Every row gives one point. Each copy is the shape, with its points in the same order, turned, moved and blurred by noise. Is it also mirrored, or only turned?
In the rows, 128 means zero.

Shape, 8 rows:
[[137 120]
 [120  99]
 [139 113]
 [128 138]
 [147 122]
 [ 74 164]
 [ 96 188]
 [166 139]]
Copy 1 (8 x 2):
[[144 129]
 [147 103]
 [151 125]
 [125 135]
 [150 137]
 [ 69 116]
 [ 68 148]
 [153 163]]
Copy 1 is: only turned
Copy 2 (8 x 2):
[[149 138]
 [131 161]
 [150 144]
 [131 125]
 [153 137]
 [ 73 108]
 [ 87  89]
 [161 117]]
Copy 2 is: mirrored
Copy 3, 8 rows:
[[123 123]
 [129 148]
 [119 129]
 [140 113]
 [118 116]
 [201 116]
 [194  86]
 [108  94]]
Copy 3 is: only turned

Shape, 10 rows:
[[ 92 108 150 108]
 [149 104 115 119]
 [170 138 161 131]
 [ 77 151 123 125]
 [ 92  80 171 157]
 [125  99 102 115]
 [116 165 154 155]
 [103 122 108 156]
 [ 81 107 140 153]
 [100 141 140  85]]
Copy 1 (10 x 4):
[[116  89 134  90]
 [131 105 123 147]
 [158 130  89 122]
 [ 93 131 153  92]
 [162  85 161  73]
 [119  96 144 145]
 [134 161 128  85]
 [123 128 171 116]
 [134 108 172  86]
 [ 88 106 113 101]]
Copy 1 is: only turned
Copy 2, 10 rows:
[[ 97 145 102 106]
 [113 121 113 156]
 [162 151 117 159]
 [131 109 117  72]
 [106 144  45 116]
 [ 96 101 117 138]
 [170 130 106 107]
 [123  86  89 114]
 [117 111  71  96]
 [109 144 142  95]]
Copy 2 is: only turned

Shape:
[[139 115 152  72 110 120 124 122]
 [132  73 151 145 146 117 112 109]
 [149 100 193  96  84 144 151 125]
 [105 162 124 162 166 127  73 144]
 [ 98 157 128 156 134 115 116 144]
 [130 147 107 170 151 141 127 124]
 [116 113 133 132  98 149 119 134]
 [104 156 137 178 153 123  96 187]
 [ 72 162 123 150 148 113 107 178]
 [105 140 110 160 162  98 136 165]
 [120 139 110 142 165 145 107 190]
 [133  71 144 101  67 132 123 124]
 [145  97 139  87  81 127 124 124]
 [150 146 123 171 125  99  96 157]]
Copy 1, 14 rows:
[[143 162 132 131 131  93 142 181]
 [128 124 127 185 143 148 107 180]
 [127 188 108 173 102  74 124 177]
 [128 125 133 106 121 208 102 123]
 [144 134 135 131 116 172 117 106]
 [104 104 120 131 120 159  97 105]
 [143 127  95 141 102 126 130 146]
 [114 143 129 132  92 207 133  99]
 [142 148 134 119 116 202 147  91]
 [113 130 150 144 131 179 147  95]
 [ 89 134 115 114 119 195 158 122]
 [160 132 103 166  99  90 154 187]
 [144 137 123 139 107  83 148 181]
 [114 114 164 132  77 167 122 133]]
Copy 1 is: only turned
Copy 2:
[[123 160  93 125 178 105 174 104]
 [122  98 113 162 175 137 129 115]
 [ 99 160  64 135 192  80 129 106]
 [111 104 178  93 126 152 140 132]
 [132 130 158 100 125 129 119 108]
 [122 131 143 132 108 145 117 143]
 [ 96 140 118 137 133 113 131  89]
 [110 108 160  71 125 160 101 109]
 [131 136 180  78 130 148 116  89]
 [156 132 146 104 126 167 108 109]
 [102 142 139  90 127 190 125 111]
 [101 135  73 157 158  93 154  62]
 [112 149  74 139 156 100 168  83]
 [129  92 114  90 109 138 126 118]]
Copy 2 is: only turned
Copy 3:
[[112 140 134 166 151 114 137 160]
 [114  84  73 144 130 143 143 152]
 [ 95  97 161 147 166 108 166 176]
 [122 122 101 100 113 176  81  95]
 [142 121 121  92 111 143 109 118]
 [111 102 103 102  96 121 117  89]
 [108 106 142 133 101 141 142 146]
 [144 112 122  82 124 187 115  86]
 [173 125 133  97 112 169  98 101]
 [171 118  98  98 115 140 129  91]
 [141 117 127 131 118 172 126  65]
 [103 118 139 163 115 134 178 188]
 [100 138 139 162 126 121 165 170]
 [111 142  98  82 123 160 145 106]]
Copy 3 is: only turned
